Each row of a before or after table is a point. One or more steps were done to the points. Then noise was added and the rows were shuffled. The steps act on columns, c1 being the first. Write out the steps. A step turns or swaps two columns, mirrors them in a line or flattens them onto one, adds a multiple of one to another, or multiplies or shifts one. Angles are multiples of 10 degrees, from the lower column toward the higher: turns from -170 to 170, lines from 10 to 170 but not 90. Use the fewest steps. Two steps may share a column if one is a turn and the other turns, adds or multiplies; they go together, in the order done. Otherwise the lowest column goes first.

Before (12 x 2):
[[ 12   6]
 [-15  -7]
 [  3 -40]
 [-28 -13]
 [ 26  23]
 [  8 -18]
 [-23 -13]
 [ 26 -23]
 [  2  -1]
 [-14  88]
 [-28  37]
 [  3  47]]
After (12 x 2):
[[-23 -13]
 [ 21  27]
 [ 11 -39]
 [ 11   9]
 [-15  -7]
 [ 28 -17]
 [-20 -17]
 [  1  -1]
 [ -1  48]
 [-29  87]
 [ 11 -15]
 [-34  32]]
Steps: turn c1 and c2 by 10 degrees

Before, 11 rows:
[[ 30  20  47   4 -36  12]
 [ 41   2  63  15 -59 -37]
 [ 32  -3  24  16 -30  -1]
 [  8  40  43   4 -16  10]
 [ 11  -4  42  32 -40   5]
 [  4   8 -47  20 -17  59]
 [  2   2 -11   9  27 -45]
 [ 42  -2  26  19 -12 -14]
 [ -1 -20  20 -13  -9 -39]
 [ 20  -1 -26  -9  -1  49]
 [ 18  24 -45   3 -37  40]]
After, 11 rows:
[[ 18  17  21  16 -18   1]
 [  7  27 -47   9  31  61]
 [  5   8  66 -28 -66  26]
 [ 15  16  21  -6 -22  15]
 [  0  50 -46 -21   6  52]
 [ 20  29 -30 -13  37  28]
 [  2 -14  36   2 -19  33]
 [ -2   9 -10  30 -24 -51]
 [  9 -21  17 -17 -38 -18]
 [-20  13  48 -17 -13  33]
 [-40   9  45  -4  -1  18]]
Steps: add -0.5 times c3 to c1; turn c1 and c2 by 60 degrees; add 0.7 times c5 to c4; turn c5 and c6 by -50 degrees

Before (12 x 11):
[[ -7  -6   7  -8 -29  22 -14 -16  -7  15  -5]
 [ 11  33 -11  20   4   9   8  -2   3 -14 -24]
 [ 20  -1  32  -7 -14  -6 -13  11  -3   0  17]
 [-10  13 -30 -10 -18 -29  27  -7  20  15 -15]
 [ 14  28  14  -2  33 -13  22 -25  11   6  28]
 [-16   5 -23  24  30 -24 -21  -8 -29  -7 -17]
 [-35  -5  16  19  13 -26 -21 -28  16   9  24]
 [ 26  44  -4  -7 -17   2  13  -1  13  39 -14]
 [ -7  -2  21   7 -33 -38   5 -25  -6  -8  21]
 [-18  11  17  23  24   1   4 -12  -5   8 -31]
 [ 16 -16 -29   7 -26 -17  15 -13  17  40  31]
 [ -6  35 -32  14  23 -18  34   4   4  26  25]]
After, 12 rows:
[[ -3  24 -68  -5 -37 -23 -17  14 -29  -7  12]
 [  5 -10 -90 -13  31 -29 -13  18  20  15   7]
 [ 36  14 -96 -35   4 -17 -19  -9   4  26 -23]
 [-31  -8  21   7  13  21   4  20  -6  14  -6]
 [-20  19  49   5 -23 -26 -30  14  15   9 -36]
 [ 11  22  52 -11 -16   1 -24  28  -4   8  20]
 [-19   7  63   2  28 -38  -1   9  -6  -8 -29]
 [-11  -7  96   1   2  -6  26 -18  -3   0  -9]
 [ 41  -2  42 -29 -12 -13   0   9  11   7 -38]
 [  0   7 -87  16  30 -16  17   6  16  40 -39]
 [  8  -7 -12 -44  21   2  24  17  13  38   5]
 [ 12  21 -33 -33   2   9   8  11   3 -13  22]]
Steps: turn c5 and c7 by -140 degrees; turn c1 and c7 by 70 degrees; turn c2 and c4 by -90 degrees; multiply c3 by 3; add -0.3 times c10 to c8; turn c8 and c11 by 150 degrees

Before, 14 rows:
[[  5   1  35  11  17   4   3  10  -3  -6  10  -8  -1 -18]
 [ 17 -16  -4   1  13   7   4  -1  -3 -23  20 -21   6   1]
 [  9 -20  17   1  14   3  11   9  -9 -16   4 -14  15  23]
 [  8  35  -1  -7  18  -6   8   2  10 -19   5 -16  23 -11]
 [ -8   2  19 -13  13  -4 -15   0  -3   4  21   4  -7 -10]
 [ 14 -18  15  13 -12   6 -38  -6  -6  -6  -9   0  -7 -16]
 [ -5 -18   2  -8   0  -5   7 -14   4 -18  10 -20  18 -16]
 [ 10 -13  14  15   7   6 -25  10 -24  27  20 -19  19 -16]
 [ -5 -21   2   9 -14  -8   3  -3  10 -18  11  18  20 -16]
 [  9 -27   1  -2  19  14   6   8  11  -3  12 -19  21   2]
 [ -6  13   1 -11  -1  10  12 -23 -11  -3   6  11  12 -19]
 [ 27  13   2 -25   6 -15  14  12   5   0  16 -15  19 -16]
 [ -4 -22   3  12  16 -11 -10   2  -2   3   3   0  -1 -21]
 [  6 -23   6  12  13  -1   8 -47   9 -16  15  -9  16 -12]]
After:
[[-16 -32   3  -8 -11  17  19   1  15  19   5 -16 -17 -11]
 [ -5  18   0  12 -17  -8 -26   3 -13  -2   4   0  -8 -21]
 [-14   9  -2  10  21  12   7  -1 -22   2  10  18 -18 -16]
 [ -4   0  18  -6 -13  -8 -38 -15   4  -6  21   4   0 -10]
 [-13  21  19   8  -7  15  27  -2  -6  17   4 -15  -5  22]
 [  5  17   5  17  13  -3 -96 -10  -7  14  -9   1   9 -16]
 [ -5  -3 -12 -11   3  16  29 -21  18  -3   6  11   2 -18]
 [ -8   2  28  23 -14   1   7 -11   3   9  11  -9   4 -18]
 [-16  10  -6  -6   6  14  18 -14 -14   5  10 -20 -14 -16]
 [ 24  26  12  18 -15  20 -63   3  11  -2  21 -19  -5 -17]
 [ 12 -12  16 -23  -6   8  36   3   5  24  17 -14 -22 -16]
 [-13  12 -29  13  -7  13  21 -37 -23  15  15 -10  -9 -12]
 [-14  14  -3   1  -3   9   9   1  -8  28  20 -21   3   1]
 [ -3  13   6  -2 -16  25  15   4 -28  12  13 -19   1   2]]
Steps: turn c5 and c10 by 160 degrees; turn c1 and c10 by 60 degrees; turn c2 and c9 by 140 degrees; turn c3 and c4 by 20 degrees; turn c3 and c8 by -40 degrees; mirror c6 and c13 in the line at 30 degrees; multiply c7 by 2.5

Before:
[[-14  37  -7 -13  37 -22 -29 -26 -13 -11  36  -5 -26  -2 -17  38  38 -18
  -13 -30  19  -5  -1  -4]
 [ -4  -1  60  42  11   7 -24   9  44  58  -2  20   0  38 -24 -29   9 -20
   36 -28 -18  10   9 -10]
 [  3 -12  42  34   3  -3 -30 -15   0  38  -4  35  36  53 -31 -29  -1  16
    9  -4  14  46  21 -39]
 [-20  65 -34 -14  41   3 -18  19  -7  -7   5 -43   0 -26 -26  19   5  21
  -16   1  42 -15  10   7]
 [-26 -21  30   3  30  27  10 -14  27  29 -14  39  10  55 -32  -2  11 -23
   24 -31   3   2  24 -53]
 [-56  25  -7   7  12  -8   0 -30 -13  -8  -1 -64 -39   5   8  38  14  41
  -39  -8  44 -19  -5  19]
 [  7  25 -37 -40  45 -18   4 -26   9 -12  21 -38 -32 -39  -6  22  42  -3
  -32  46  68 -27   3  15]
 [ 27  19   1   9 -26 -26  47  24 -11 -36  30 -39  46  -5 -44 -39 -41 -45
  -35  40  28  57  59   9]
 [ 13  -4  11  60  16  12  -4  -7  49  25  -4  51   7  34  22 -34 -30 -15
   -4  -5 -12  32  57 -47]]
After (9 x 24):
[[ -7  36  -6 -14  52 -21 -27 -27  23 -10  36  -7 -26   0  -5  38  -2 -18
  -30   1  18  -4  -1  -5]
 [-51  25  -8   7  11  -8   2 -31   1  -9  -4 -63 -38   3 -16  38 -10  38
  -58   7  44 -18  -7  20]
 [  2 -12  43  33 -12  -1 -31 -16  28  41  -5  35  36  52  14 -29   3  14
   -2  15  12  48  17 -38]
 [-20  64 -36 -14  35   2 -16  21  29  -5   5 -41   0 -26   5  19  -5  22
   -5  27  45 -14  10   7]
 [ -1  -2  61  42   9   7 -22   9   0  58  -3  20  -1  37  48 -30  -1 -23
   42   9 -16  10   8  -9]
 [ 13  25 -34 -38  17 -18   4 -26   1 -15  22 -37 -32 -39  11  21   2  -3
  -50  47  67 -26   3  14]
 [ 21  20   2   8 -51 -26  48  23  43 -34  29 -39  46  -6  12 -38   3 -45
  -19   9  28  57  60   9]
 [-24 -22  31   3  44  28   9 -14  13  27 -14  42  11  54  39  -2  -6 -22
   14   4   3   2  22 -52]
 [  8  -3  12  58 -18  12  -5  -6 -45  25  -1  52   8  36  31 -33   1 -15
  -10  35 -11  29  59 -46]]
Steps: flatten c1 and c17 onto the line at 10 degrees; add 0.7 times c4 to c20; turn c5 and c20 by 50 degrees; add 0.7 times c8 to c19; turn c9 and c15 by 120 degrees
